Each row of a before or after table is a point. One or more steps were done to the points. Then noise was added and the rows were shuffled. The steps act on columns, c1 being the first. Name the steps. A step turns or swaps two columns, mirrors them in a line or flattens them onto one, adds a multiple of one to another, or multiplies or shifts one. Angles are multiples of 10 degrees, from the lower column toward the higher: turns from -170 to 170, lines from 10 to 170 but not 90. Use the fewest steps. Two steps may share a column if one is a turn and the other turns, adds or multiplies; they go together, in the order done. Otherwise the lowest column goes first.

Before, 11 rows:
[[ -8  14]
 [-47  -1]
 [-33  21]
 [ -2  13]
 [-42 -17]
 [ 24   5]
 [-13  15]
 [-29  -1]
 [ 40  22]
 [ 60  33]
 [ 44  -3]]
After, 11 rows:
[[ 14 -24]
 [ 35 -29]
 [ 12   6]
 [ 10  16]
 [ 11  16]
 [ 15 -42]
 [ 49 -45]
 [-16  43]
 [-11  27]
 [  5  39]
 [-31  35]]
Steps: turn c1 and c2 by -70 degrees

Before (11 x 4):
[[ 14 -29  23  15]
 [ 23   4  -3  -3]
 [ -3 -24  39  39]
 [-22  18  -1  40]
 [-60  58 -40  14]
 [ 22  -8  26 -28]
 [-19  28  29 -37]
 [ 20  27 -38 -27]
 [ -2  11  22 -59]
 [ 24 -25  -6  -7]
 [-32 -16 -10  -7]]
After (11 x 4):
[[ 30  -8  28  17]
 [-13 -26  22  18]
 [-22  59 -39 -58]
 [ 10   4  -5  22]
 [ 57  10  23 -13]
 [-40 -24  39   2]
 [-44  18  -3 -15]
 [ 30  27  28 -25]
 [ 29  28 -37  14]
 [  2 -17 -11 -33]
 [ 12 -26  -5  23]]
Steps: turn c1 and c4 by 80 degrees

Before, 13 rows:
[[ 25 -38 -21 -14  17 -41 -28  -3]
 [-19  53   8 -24   2 -30 -46 -16]
 [ -9 -11  -7 -32  -9  -5 -28 -24]
 [  6 -10 -38  48 -15 -11  60  -3]
 [-11  24  39 -35  13 -27 -15 -23]
 [-14  34  -2  -4  30 -17  -6 -22]
 [  8  32 -52  26  25  13  41 -27]
 [-20  -9 -19 -30   0 -26   7  12]
 [  2 -10  10  -6  29  -2 -33   6]
 [  1 -45 -10   2  13 -35 -18 -14]
 [ 14  41  26 -34  13 -24   0  -6]
 [ 16  28 -38  23  -3  11  15 -24]
 [-21 -27 -12 -36   5 -34 -18 -29]]
After, 13 rows:
[[  2 -17 -36  52   1  11  60  -3]
 [ 14  29  25 -35 -29  -2  -5  -7]
 [  6  18  11  -7  25  -4 -31   5]
 [ 14  13 -40  23 -22   3  14 -23]
 [-20  -9 -12 -37  24  -4 -26 -30]
 [-19  31  10 -22 -45 -11 -49 -17]
 [-16  44  -3  -7 -13  -1 -10 -25]
 [ -7 -16  -8 -30   7  -2 -26 -22]
 [ 26  -5 -23 -13  42  -7 -33  -3]
 [ -1 -12 -11   4  46  -5 -23 -16]
 [-18  -4 -18 -31   5   3   1  15]
 [-11  21  40 -33 -16  -4 -20 -21]
 [  9  38 -52  25 -15  10  43 -28]]
Steps: turn c2 and c5 by -60 degrees; flatten c6 and c7 onto the line at 80 degrees

Before (8 x 11):
[[  2  -1 -17  -7   2  10 -15  -4  22 -11 -22]
 [-10   2   7  14   0  23  -3   0   2  11 -13]
 [-10   0   5   8 -27   2  23   7  -3  -5  24]
 [ -4  -3   4   6 -13   4  -7 -17   2   2  -5]
 [ 10  -8  20  -4 -34   3   9  12   1  -5   8]
 [  4   5   5  21   8  15  10 -15   3   1 -20]
 [-10  -6  19  -9 -20   1  17   6 -15 -11  14]
 [ -2  -5   0  13   7  10 -23  -5  23 -18 -18]]
After:
[[ -4  -5  12  -6 -18   4  -7 -18   1   2  -4]
 [ 10  10  60   4 -28   1   9  11   2  -6  -9]
 [  2 -23 -51   7  -7  10 -15  -4  21 -12   0]
 [-10 -13  21 -14  -1  23  -3  -1   1  11   2]
 [ -1 -18   0 -13  -9  11 -24  -6  23 -18  -5]
 [  6 -19  14 -20  15  14  10 -15   3   1   5]
 [-10  15  57   8  -8   1  18   5 -15 -11  -5]
 [ -9  24  15  -8 -13   2  24   7  -3  -5   0]]
Steps: swap c2 and c11; multiply c3 by 3; multiply c4 by -1; add 0.7 times c7 to c5

Before, 11 rows:
[[-23 -17  21   8  20  27 -20  -2 -23  19  28 -48 -10  39]
 [ 52  14 -40  27  -1 -28 -36   7 -35 -36  17  12  59  -9]
 [ 54 -56  38  -3  37 -13 -18  -1  44 -30  18   0  31 -15]
 [ -7  20 -45  20  26  45  24  25 -38  40 -46 -27 -25 -22]
 [-25 -20  15  22  -1  -6 -35 -27  48   4  27 -11 -24 -33]
 [-19  -9  36 -49  -7 -17 -44  10  18 -44 -25 -16 -12  28]
 [ 10  23 -38 -45 -17  48 -43  31  46  -2  13   8   6  37]
 [ -6 -23   0 -32  -3  35  19 -16 -13  20 -46 -23  42  21]
 [-21 -15 -42   1 -46  36 -22  39  -3  35  24 -38 -16  34]
 [ -1  -8 -20   4 -29 -16  23 -10  20 -32   7  35  13  32]
 [-20  -1 -18  -8  34  26  36  51   5   2  31   2  41 -21]]
After, 11 rows:
[[-24  21 -43   3  -5  47  24  26 -23  43   1   6 -40 -43]
 [ 10  12 -38 -27  51 -28 -38   6 -62 -37  -1  -2  35 -12]
 [ 41 -11 -43  25 -27  39 -24  38   8  33  -2  46 -14   4]
 [ 29  -9 -15 -27  -5 -17  19 -13  14 -28   0  11  21  38]
 [-19 -16  20  25 -15  25 -21  -4 -16  15  -2  62 -21 -10]
 [  5 -12  36  46 -21 -19 -45   9  20 -42  -1   9  -2  34]
 [ 23  24 -39  31   8  43 -45  31  36  -3   1   8  25  51]
 [-39  -3 -18   7 -10  22  38  52 -19   0  -1 -20  37 -10]
 [-29 -54  38   5  55 -14 -15   4  23 -30   2 -14  50  -3]
 [ -3 -20  14  -8 -27  -3 -37 -29  52   5  -1 -15   4 -39]
 [  3 -22  -1  40  -4  34  23 -20 -32  23  -1  15  27  14]]
Steps: turn c1 and c5 by 80 degrees; turn c4 and c12 by 140 degrees; turn c12 and c14 by -50 degrees; turn c9 and c13 by 30 degrees; multiply c11 by 0

Before:
[[ -2  -9  -5  -8 -10  24  15  -7  13  -2 -10 -17   7  -9  10  -1   8  -2
   14   1]
 [  4  17  25  10  -2   2 -11 -19   0   7  11 -14  -6  19 -32  -9   0   1
    0  -2]
 [ 10  14  11  -5   2 -12 -14   3   2  -2  23   7   0  13  -5 -27  -3 -28
  -20  11]
 [ -7  -3  -1  -5  -5 -10   9  16   9 -35 -13   4 -20  12   6  -6  -7  15
   11  -5]
 [  9   0 -19  -1  -6   2  -3 -17  27  15   6   1  11   0   4  18   0  -8
   18  14]
 [  1  -3  17  -7  -3 -10 -17  12  -3  17  18  -6  -7  21  -1  -3 -10  -5
  -13   4]
 [ -5 -16  -9 -13 -15  19  13   8  14 -21 -21 -13 -13  -8 -30  22  -3   7
   20 -11]
 [ -9 -18  -9 -11  -3  -6 -14   9  -8 -16 -18   8  -6 -11   5   3 -14   3
    9  -6]
 [  4 -15  -8   7   3  -8 -10   0 -11   1  20  20  -6  24   0 -13 -11 -17
   -9  13]
 [ -3  -1 -12 -17 -16 -13  -8  12 -20   4  -4  15 -18  18  10  -9 -20 -12
    7   2]
 [  5 -11  -3 -21  -4   3 -20  16 -14  -6   0  18 -18   4  12 -12 -30   2
   -4  23]]
After, 11 rows:
[[  3  -5  18  -2  -4 -10 -52  20  -3   5  18  -7  -7  21  -1  -6 -10  -5
    1  16]
 [  6 -19  -4  -9  -4   2 -60   4 -14  25   1  19 -18   6  12 -14 -30   4
   11  -5]
 [  5  -9  -8  -3   1  -6 -30  -2  -9  12  20  21  -7  26  -2 -14  -9 -18
   -6   1]
 [  3  16  25  11  -6   3 -34  -5   0  -2  13 -15  -7  17 -31  -8  -3   1
  -16   9]
 [  0 -11  -3  -6 -12  24  42  -8  12   1 -11 -16   8 -10   9  -1   6  -1
    5  -1]
 [-10 -18 -11  -9  -4  -6 -41  -5  -9  -5 -17   7  -5 -11   5   6 -15   3
   12 -13]
 [ -5  -8 -12  -5 -17 -14 -22  -4 -21   0  -3  16 -20  18  10  -8 -19 -15
   14   3]
 [  9  -3 -19  -3  -9   0 -12 -25  25  13   6   1   9   1   2  17   0  -6
   -2  14]
 [ 12   9   9   4   1 -13 -41  11   4  10  22   4   3  12  -6 -28  -4 -29
  -13  -3]
 [ -4 -19 -12 -13 -14  18  40  -4  14 -11 -22 -13 -13  -8 -30  25  -2  10
   20 -19]
 [ -6  -7  -2  -1  -5 -11  26   2   9  -6 -12   5 -20  12   4  -7  -9  14
   21 -34]]
Steps: flatten c2 and c4 onto the line at 30 degrees; multiply c7 by 3; turn c8 and c19 by 50 degrees; add -0.5 times c12 to c8; swap c10 and c20

Before:
[[ 11  -8   0  -5  17   7  14   5 -14   4  10 -11   6 -54  26 -20  -7   1
  -21 -10  11  -8  -2 -10  -1  12   9   2  28  10   9 -10   1  -8  -3   9
   -3 -20  15   1  -9  13  -2  -9  -1   0  -2  -8]
 [  1  -5  -2  -5   9  14   8   5  -3  -5   8  27  -9  11 -13 -15   9   6
    2  19   1   3 -15  31  -2  18   6 -15  -5   7  18  12 -31   5   2   2
  -14   3  14   3  -8  -9   5  -6  -7  12  -4 -20]
 [ 15 -13   6  -9  -1  15  -4  -2  -5   6  -4 -14  -2   8   2  12 -12  10
   -9   9  -4  11  33  -3  20   5   2 -13  -5   8 -15  10   9   4   1   9
    0  -3   3   4  -4   8   0   9  -8   8  -1   8]
 [-10  -8   0   7 -16   2 -24  -1  23   3   8 -15  14 -13  -5   7   6 -17
  -12  -2   9 -11   0  -2 -11  10   0 -15  -7 -12 -15   5   6   0   2 -23
  -31   0   9   4 -14 -41  -2   9  17   5   1  -3]
 [  9   7   4   2  17  12  -7   7   8   3   5  -6   0  10   3  -3   6   6
   -5  -1   2  -1  -9  15  -1  15  -5  -9   6   0 -12  -9   4   5   8  -8
   -1 -10   6   1   0  -9 -13  16  -4   2  24   9]
 [ 14  39 -16  -5  13   3  14  -4 -12  16   2 -13  -2  -7   9  -1   7   7
   -5  -9  -2   0 -20   7  -9   4  12   1  -6 -11 -11  12  10   0  -6   6
  -16 -14   7   9   2  11   7  -6  -3   6   5 -27]
 [ 11 -13   1 -11 -10 -35   1  -6  19  45 -22   5  46   0   8  -7  -3 -18
   -1 -11 -14  -3   0  -1   4   9  12 -10   4   7 -12  11  13  -7  21 -16
    3 -20   6  -6  -5   4 -10  -2  -3  12   1  -1]
 [-12  12 -22  -2  14   6  14  -5 -14   4   1  -1  -9 -25  -5   1   4  -2
    7  60   6 -11  -2  -1   3   8   7 -15  -4  -4   6  15 -14 -56  -8  -4
    3   0 -23   8  -9   2 -14  20   0   0  39  -5]
 [ 16  -3   0 -12   8  -3   7   6 -14  -4  -2 -11   2   4  -1  12   1 -12
  -18  -2 -22 -13  26  -4 -14   3  13  10  -4   0  -8   6 -23 -29  -5  -2
    0   1 -14   6 -13  14   3  -5  -3   8  -1   9]
 [  8 -10   4  44  -2  13   5   4  19  15   7  24  -7  11  -2 -11   8  -5
  -12 -10 -27  -7  -7  -5 -14  19 -26   0   3   7 -12 -17  12   5  26   3
   -7   2 -10  -5  -4   5   2 -11  -8 -35   5 -28]
 [ -6 -10   8  -1   0  14   2   7  -4  -5   9 -10  -9   6  -9 -14  -4  -3
   18   8   4   6  -7   4 -11  14  -4 -10  -2   6 -10  -1 -39  -7  56  -1
  -19 -17  13  -3 -11 -27  -7  -9   0 -15   2   9]
 [ 13 -12   3   5   4  12  17 -16 -13   9  -3 -13  -4   2  14 -46   3 -23
  -18 -11   1 -14 -19  10   2  11  13   0  22   4 -13  13   9 -22  -8   7
    0  -6 -11   0 -12   9  -4  -6  -6 -21   8   9]]
After, 12 rows:
[[  8  -9   5  43  -3 -10   5   3  26  15   6  24  -6  60  -2 -13   8  -6
  -12  17 -27  -5  -7  -5 -12  19 -18   1  -3   6 -12 -17  13   4  25   4
   -8  -7 -11  -5  -3   4   0  -4 -11 -34   4 -28]
 [  9   6   4   2  17 -16  -8   7   8   2   4  -5   1  60   4  -1   7   6
   -4 -13   2   0  -9  14  -1  14   0 -10   5   0 -14  -8   4   4   9  -6
   -5   3   7   1   1  -7 -11  -8  -2   3  23   9]
 [ 10  -9   0  -6  16 -16  14   3 -15   4   9 -12   4  -5  23 -19  -6   1
  -24  11  11  -9  -4 -10   0  15   3   3  20   9   9 -10   1  -8  -4  18
  -19  13  13   2 -11  12  -1  -5  -1   1  -2  -6]
 [-10  -9   1   6 -16  -1 -23  -4  21   4   8 -15  14  37  -3   7   6 -17
  -12  -8   9 -11   1  -4 -12  11   4 -15 -26 -13 -15   7   6   1   1 -26
  -19   0   9   3 -14 -40  -3  -5  15   7   2  -4]
 [-13  11 -21  -2  14  -5  13  -4 -16   7   1  -2  -8  24  -5   0   5  -3
    8 -48   5 -11  -4  -1   3   7   2 -16  -1  -3   6  15 -13 -57  -9  -6
    4  -4 -24   9 -10   1 -14  41  -1  -1  39  -6]
 [ 16  -5   0 -13   8   1   7   6 -18  -3  -3  -9   3  55  -1  13   2 -14
  -17   5 -22 -14  27  -4 -13   3   7   9  -3   2  -8   5 -22 -29  -4  -2
    3   1 -14   8 -15  12   3   1  -2   8  -1   8]
 [ 15 -12   2   5   6 -13  17 -16 -17   9  -4 -13  -2  54  13 -46   4 -23
  -18  10   1 -13 -19  11   3  11   7  -2  19   4 -12  12   9 -22  -7  13
  -15  -2 -11   0 -13   9  -2  -5  -5 -19   7   7]
 [ 15 -13   5 -10  -1 -13  -5  -3  -6   5  -2 -12  -2  56   1  12 -12  11
   -7 -12  -4  13  32  -4  20   5   0 -15  -5   7 -16  11   9   2   1   8
    4  -7   1   4  -3   8   1   4 -10   8  -1  10]
 [ 10 -10   3 -11 -12  20   2  -6  13  47 -22   4  47  49   9  -6  -3 -20
    0   6 -14  -1  -2   0   3   9  17 -12   6   5 -14   9  14  -9  21 -14
   -1  36   5  -5  -3   4 -13  -9  -3  11   1  -3]
 [  1  -6  -3  -5  11 -11   8   6  -4  -5   9  28  -8  63 -13 -14  10   6
    1  -4   1   1 -15  32  -2  18   5 -15 -12   6  20   9 -30   5   2   0
   -8 -10  15   2  -7 -10   5  22  -7  14  -3 -22]
 [ -5  -9   8  -1   0 -20   3   6  -2  -5   9 -10  -9  56 -10 -16  -5  -3
   18   5   4   6  -7   4 -11  12  -6  -9 -16   5 -13  -1 -40  -8  55  -2
  -13   6  13  -4 -11 -27  -5  10   0 -14   1   8]
 [ 15  39 -18  -4  13 -11  14  -4 -14  16   3 -13  -1  43  10  -3   9   8
   -5  10  -2  -1 -19   6  -8   3   5   1 -14 -14 -11  13  10   0  -4   6
   -8  10   7   9   3  12   7  -5  -2   7   7 -27]]
Steps: turn c6 and c38 by -150 degrees; turn c9 and c27 by 20 degrees; shift c14 by 50; turn c20 and c44 by 120 degrees; add 0.3 times c29 to c36; turn c29 and c37 by -40 degrees
